Every row gives one point. The points of each table are mixes of a few directions, plus a little noise. How many directions does each table use, and how many do they share? Where both have some left over, give the other angles between the two spaces (their principal angles), to ten degrees, smallest first.

First (6 x 3):
[[-0.02  0.00  0.04]
 [-0.51  0.03  0.67]
 [-0.19  0.01  0.25]
 [ 0.29 -0.02 -0.38]
 [ 0.26 -0.02 -0.35]
 [ 0.17 -0.01 -0.23]]
Second:
[[-0.07 -0.06  0.39]
 [ 0.53 -0.08 -0.48]
 [ 0.01  0.00 -0.04]
 [ 0.00 -0.07  0.33]
 [-0.36  0.06  0.30]
 [-0.12  0.14 -0.51]]
Directions: first 1, second 2, shared 1

First, 7 rows:
[[ 0.17 -0.19 -0.12  0.52 -0.04  0.09  0.01 -0.12]
 [-0.18 -0.02 -0.03 -0.82  0.08  0.48 -0.12 -0.10]
 [-0.01  0.29  0.28  0.33 -0.23 -0.41  0.12  0.04]
 [ 0.21 -0.33 -0.39  0.44  0.42 -0.37  0.00  0.37]
 [ 0.03 -0.21 -0.11 -0.13 -0.13  0.71 -0.10 -0.40]
 [-0.13  0.34  0.27 -0.11 -0.10 -0.42  0.08  0.15]
 [-0.09  0.11  0.09 -0.26  0.01 -0.08  0.00  0.05]]
Second:
[[-0.02  0.00  0.04  0.00 -0.16  0.13  0.03 -0.12]
 [ 0.07  0.02 -0.14 -0.01  0.72 -0.60 -0.15  0.51]
 [ 0.04 -0.06 -0.13  0.00  0.30 -0.23 -0.05  0.23]
 [-0.02  0.01  0.05  0.01 -0.19  0.15  0.04 -0.14]
 [-0.01  0.21  0.13 -0.01  0.24 -0.26 -0.10  0.12]
 [ 0.05 -0.52 -0.38  0.02 -0.36  0.43  0.20 -0.11]
 [ 0.04 -0.45 -0.32  0.02 -0.40  0.45  0.20 -0.16]
 [-0.14  0.79  0.75 -0.01 -0.14 -0.09 -0.17 -0.34]]
Directions: first 3, second 2, shared 1; angles 40

First (8 x 14):
[[ 0.20 -0.29  0.20 -0.28 -0.16 -0.15 -0.17  0.14 -0.23 -0.22 -0.19  0.05
   0.11 -0.06]
 [-0.04  0.16 -0.21 -0.29  0.15  0.12  0.05 -0.04  0.05  0.10  0.21  0.08
   0.05  0.22]
 [-0.70 -0.07  0.32  0.65 -0.35  0.12  0.63  0.20  0.57  0.23 -0.18 -0.29
   0.06 -0.52]
 [ 0.08  0.27  0.00  0.43  0.30 -0.03 -0.16 -0.34 -0.01 -0.01  0.15 -0.15
  -0.46  0.03]
 [ 0.39  0.08  0.26 -0.51  0.37  0.31 -0.43  0.05 -0.74 -0.27 -0.01 -0.07
   0.18  0.19]
 [-0.21 -0.04  0.11 -0.08 -0.08 -0.13  0.21 -0.05  0.31  0.01  0.09 -0.04
  -0.17 -0.07]
 [-0.19 -0.45 -0.49 -0.06 -0.43 -0.54 -0.26  0.32  0.03  0.29 -0.39  0.26
   0.35  0.20]
 [ 0.46  0.34 -0.20  0.14  0.19  0.30  0.12 -0.29  0.04 -0.13  0.31  0.15
  -0.14  0.02]]
Second:
[[-0.06 -0.20  0.50  0.15 -0.24  0.44  0.16  0.46 -0.33 -0.12 -0.43 -0.20
   0.58 -0.42]
 [-0.08 -0.21  0.53  0.17 -0.24  0.49  0.18  0.49 -0.36 -0.12 -0.46 -0.20
   0.64 -0.45]
 [-0.03 -0.07  0.14  0.04 -0.06  0.13  0.05  0.13 -0.09 -0.03 -0.12 -0.06
   0.18 -0.13]
 [-0.03 -0.12  0.27  0.08 -0.12  0.24  0.08  0.24 -0.18 -0.06 -0.21 -0.10
   0.31 -0.22]
 [ 0.08  0.21 -0.55 -0.17  0.26 -0.48 -0.17 -0.50  0.36  0.12  0.44  0.20
  -0.64  0.47]
 [ 0.02  0.09 -0.21 -0.06  0.11 -0.20 -0.07 -0.20  0.14  0.04  0.19  0.09
  -0.25  0.17]
 [-0.04 -0.13  0.35  0.10 -0.18  0.31  0.11  0.34 -0.23 -0.08 -0.30 -0.15
   0.41 -0.30]
 [ 0.02  0.11 -0.25 -0.08  0.12 -0.21 -0.06 -0.23  0.17  0.06  0.19  0.08
  -0.30  0.21]
 [ 0.06  0.23 -0.54 -0.15  0.26 -0.49 -0.18 -0.52  0.38  0.12  0.46  0.22
  -0.65  0.48]
 [ 0.03  0.11 -0.26 -0.08  0.12 -0.22 -0.09 -0.23  0.17  0.05  0.20  0.10
  -0.30  0.21]]
Directions: first 6, second 1, shared 1
